Each row of a before or after table is a point. The points were changed in one or more steps. Then noise was added and the rows were shuffled. The steps act on how far a point lies along the listed directions, d1 being the first. Name the steps. A step turns or swaps two directions, mirrors them in a line or flattens them onto one, adds a multiple of one to another, or multiplies one. Angles are multiples of 10 degrees, from the lower direction toward the higher: turns from -170 to 170, lines from 10 to 170 but not 90. Use the fewest steps. Two steps may share a direction if one is a turn and the other turns, adds or multiplies; they go together, in the order done. Otherwise the lowest direction goes first.
In the rows, 128 means zero.

Directions:
(1): [122 100 178]
(2): [ 77 154 136]
(3): [101  85 101]
Before:
[[ 81 102 103]
 [125  83  87]
 [136  80 109]
 [ 95 120 178]
 [155 125 134]
 [ 91  86 155]
 [184 160 135]
 [154  76  90]
 [ 87 148 122]
 [176 177 135]
 [176 119 170]
 [170 176 105]
 [121  97 115]
 [139 131 179]]
After (14 x 3):
[[ 99 168 168]
 [152 153 174]
 [ 78 133 164]
 [ 85 137  79]
 [165 181 103]
 [151  81  86]
 [144 174 123]
 [ 78 125 119]
 [141 158 138]
 [122  97  71]
 [120 130 101]
 [136 108 168]
 [122  81  80]
 [169 171 130]]
Steps: swap d1 and d2; multiply d3 by -1

Directions:
(1): [107 183 156 113]
(2): [178 130 138  86]
Before, 9 rows:
[[113 198 154 124]
 [215 114 135  79]
 [141  93 116 125]
 [151 133 104 129]
 [120 150 133 129]
 [172 121 120 108]
 [198  52  92 124]
 [ 99 173 145 117]
 [123 182 130 132]]
After (9 x 4):
[[154 115 133 103]
 [ 79 162 128 173]
 [151 161 139  97]
 [110 138 124 143]
 [ 79 143 122 150]
 [105 159 111 161]
 [165 192 174  74]
 [144 147 116 122]
 [218 131 140  65]]
Steps: turn d1 and d2 by -60 degrees

Directions:
(1): [100 113 107 128 214 125 129 121]
(2): [103 113  71 190 102 127 119 114]
(3): [199 153 112 155 149 128 158  98]
(4): [132  98 157 163 136 195 150 156]
Before (9 x 8):
[[207 160 158 116 158 147 160 109]
 [ 82 109 150  94  84 144 103 156]
 [ 97 122  45 197 129 147 109 130]
 [130 146 113  80  89  77 122 120]
 [141 138 152 122 110 140 138 141]
 [ 81  90 157 132 113 193 137 168]
 [155 109  79 161 120 166 125 123]
 [ 93 121 132  95  93 110 114 136]
 [168 167 125  84 248  93 150  95]]
After:
[[ 98 112  81 155 141 124 132 117]
 [ 62 124 147  90 102 157  89 189]
 [145 141 120 125 126 108 133 121]
 [206 172 161  97 150 130 147 110]
 [212 144 172 148 183 176 179 131]
 [120 137  95 148  40 126 119 125]
 [ 97 118  65 160 108 124 108 109]
 [105 104  85 131 200 117 145 120]
 [130 112 140  70 108 139  97 152]]
Steps: turn d1 and d4 by 110 degrees; multiply d4 by 0.7; mirror d2 and d3 in the line at 130 degrees
